Rows are points. The last column is the point's height on a tilted bowl or saddle (a function of degree 2), plus a little noise. Along how many of its main directions does it bend up, bend down or stay straight?

Points, 16 rows:
[[  0  -7 -18 -10]
 [-15 -38 -95 -94]
 [  2  30 -17  -1]
 [-23  32 -12 -10]
 [-44  36 -33 -29]
 [-45 -53 -23 -76]
 [-14 -22 -48 -36]
 [ -9  27 -14  -3]
 [ 31   9 -65 -21]
 [-21 -13 -20 -22]
 [-43 -45  -9 -63]
 [  9   2  26 -13]
 [ 48  39  -9  -6]
 [ -2 -25  12 -25]
 [-28 -20 -59 -52]
 [-21   5   2 -13]]
Directions: 0 up, 3 down, 0 straight

Points (25 x 5):
[[ 11  19  -1 -57 -20]
 [ -3 -60  24   4 -21]
 [ 23  16 -49  30  44]
 [-53 -28 -45  -1   4]
 [ 30  35 -22   9  18]
 [ 13  10 -11   5   5]
 [  6   1  51  23  13]
 [ 11 -17  -8  32   0]
 [ 19  15  39 -15   1]
 [-30  21 -35  43  18]
 [ 37  10 -42  17  43]
 [ 26  11  10  20  17]
 [-63 -42  38  -3 -18]
 [-23  11  -6  25  -4]
 [-20 -28  47  -2  -8]
 [-13  26 -18  52  24]
 [ 29 -24  -8  -4  17]
 [-44 -38   3  31 -49]
 [ -3 -11   4  63  -8]
 [-11 -23  48 -95  42]
 [ 12 -21 -29  17   9]
 [ 83  20  51  23  95]
 [ -9 -12  30  34 -10]
 [-26 -15 -50 -22  22]
 [  1  -2 -24  37   8]]
Directions: 3 up, 1 down, 0 straight

Points:
[[-10  56   4  23   0  -3  35]
 [-53  19 -31 -25  17  20  11]
 [-27   5 -21  61 -65 -71  49]
 [-19 -21 -47  -6  18  42   9]
 [-47 -17 -69 -10   6 -40  21]
 [-22  33   1  11  14 -34  26]
 [ -2   0 -21  52 -14 -35  27]
 [ 23 -18   6 -10  -9 -41  10]
 [-36  14 -40 -37  65  31  24]
 [ 10   4  45  -4  32  26  17]
 [ 13  20 -14  22  28 -41  25]
 [-40  67 -42 -32 -53  48  38]
 [ 25  -4  95  18 -36  29  48]
 [-24 -60 -21  82  48 -53  60]
 [-22 -44  76   9 -25  27  18]
 [-22 -61  36 -15 -30  39  -2]
 [-75  82  41   9 -31 -59  89]
 [-21  22   9 -39 -58  18  -1]
 [-48 -56  24 -61 -21   3  -2]
 [  8  25  74 -17  -4 -10  42]
 [ 17 -50  38  -1 -12 -12   7]
 [ 40 -19  45  24  45 -53  39]
 [-21 -52 -62 -14  -2  32  12]
 [ 66 -27 -38  21   4  69  46]
 [-24  18  22  11  19  11  15]
 [-35  13 -34  11  25  35  17]
 [ 50  -1  -9  17  54 -56  29]
 [ 14 -29  24  10  35 -75  38]
 [-82 -62   2   6  11  43  15]
 [-62 -38   3  34 -71  40   6]
 [-55 -32  27  39  -7  12  15]
 [-49  34  12 -18  40   2  30]
 [ -1 -63 -15 -69 -30 -66  27]
 [ 31  -1  71 -16 -32  24  29]
 [-30  79  68  40  17   4  95]
 [ 20 -18  -9 -33 -42 -57  16]
 [ 49   4 -43  57   6  15  42]
 [-45  26 -25 -16   2  24  10]
 [ 32  10   2 -22  19 -28  15]
 [  5 -49   3 -17  20   3  -4]
 [  6  36 -33   6 -50 -11  23]]
Directions: 5 up, 0 down, 1 straight

Points, 70 rows:
[[ 22  -2  -6 -33 -30 -58 -50  25  95]
 [ 32 -92 -25 -35 -41 -11  38  19  46]
 [ -7  25   0  21 -27  24 -12 -11   7]
 [-21 -26   5 -40 -23 -19  17   7   1]
 [  3 -27  28 -35  19   1   0 -31 -18]
 [ -8  20 -52 -29  -8 -28 -12   3  32]
 [ 27  48 -40  12 -23 -16   9 -44  26]
 [ 13  10  22  58 -19  62  15  38  20]
 [ -8  31   5 -27  59 -13 -26 -41  13]
 [ 33 -23   6 -19 -33  21  -9   1  26]
 [ 44  12  52  22 -24 -11  18  27  36]
 [-59  -3 -16   6   3   3 -47   5  42]
 [ 16  53 -32 -13 -50 -15 -23 -37  51]
 [-32  43 -45  28 -19 -30 -37  -2  18]
 [ 38  20  24  19  -4 -41  -2 -16  21]
 [ 38  42 -22 -16  -7  19   6  50  11]
 [-16   4 -51   2  59  46 -30  46   6]
 [-23 -25 -20  15  -5 -37  21  22  32]
 [-13  40 -23  12  15  -4  -7 -48  -2]
 [ 18  46 -31  34  59  16  21  58 -36]
 [  4 -17 -11  16   3  -2 -15  11  24]
 [ 29  30  22  23  59 -15 -27  11  17]
 [ 27  70  13 -35  13 -48  76 -14 -27]
 [ -9  22  45   1 -40 -30  -7 -26  14]
 [ 18  32 -35  22  -2  30  33   9 -17]
 [  2   3   9 -38  14 -16  -7  18  10]
 [ 73 -28   2 -10  42  22   5  36  25]
 [ -1 -60  53  -9  25  44  -9  60  57]
 [-31  64   3 -40 -15  17 -39 -33  12]
 [-28  -8 -22 -21  14  16 -27  14  21]
 [-25 -27 -19  19  18  23  10 -14  11]
 [  4  13 -68  -7  77  10   5 -29  27]
 [ -3   3  22  -8 -30  40  17 -54   8]
 [-30 -35  45 -32  -8 -19 -66   4  55]
 [-13  -3 -20   1  51  37  41  22  -7]
 [ 21  -2 -22 -33  52 -50 -49  22  85]
 [-21  -9  -8  35 -18 -25   0  -1  25]
 [ 23   6   8 -16   7 -21 -59  27  59]
 [  9   8  50 -29 -13 -14 -38  19  37]
 [-40  11  12  26 -25 -16 -23  63  45]
 [ 35 -23   2  32  62 -39  46 -26   8]
 [  1   6 -42   3  -7 -18 -19  -6  32]
 [-27 -24 -13  17  28  26  95   6  -5]
 [ 16  -4  47  26  -6  65   6 -24  19]
 [ -8  15   4 -20 -41   9 -20  42  35]
 [ 24 -44  41   1 -18  -8 -29  23  41]
 [-54 -12 -13  31   9  -8  47  28  -5]
 [-18 -13  20  25  -4 -10  10 -12   4]
 [ 13  33 -48 -42  17 -43  -4  13  38]
 [-54  -5 -26   9   5  12  10  -9  -1]
 [-49  -3 -21  25 -15  -5  24  11   0]
 [ 39   1 -15   3   5 -10  47  13  14]
 [-43 -38   0   9  15  35  15 -42   8]
 [-31  -6 -21  29 -72  -1   6 -10  43]
 [-22  25 -18  10 -15   1   9 -74   5]
 [ 15  13 -14 -38  20   3  21  33   3]
 [ 37  71  -5  18  18 -16   1  33  -4]
 [  9  14 -30  29  75 -40  33 -31  13]
 [-16  -4  35 -17  14 -20 -24 -29   2]
 [ -2 -31  -3  30  46  30 -21  16  23]
 [ -4  -1  48 -13  68 -13   0 -26 -13]
 [  5  35  15   1  44  15  -4 -12  -9]
 [  4  -1  41 -13  33  28 -15  -7   3]
 [ 33   4 -14 -29   6 -33  49  -2   9]
 [  5 -18 -10 -11  41   6 -24   1  22]
 [ 17  52 -41  14 -16   7 -32  41  -2]
 [ 51 -11 -72  20   2   2 -42  50  40]
 [ -5 -11  15  -8  38  27 -36  -9  15]
 [ 30 -19   7 -20  30 -51   1  17  34]
 [ 10  17  32 -27  38 -34  -1 -41 -10]]
Directions: 5 up, 2 down, 1 straight
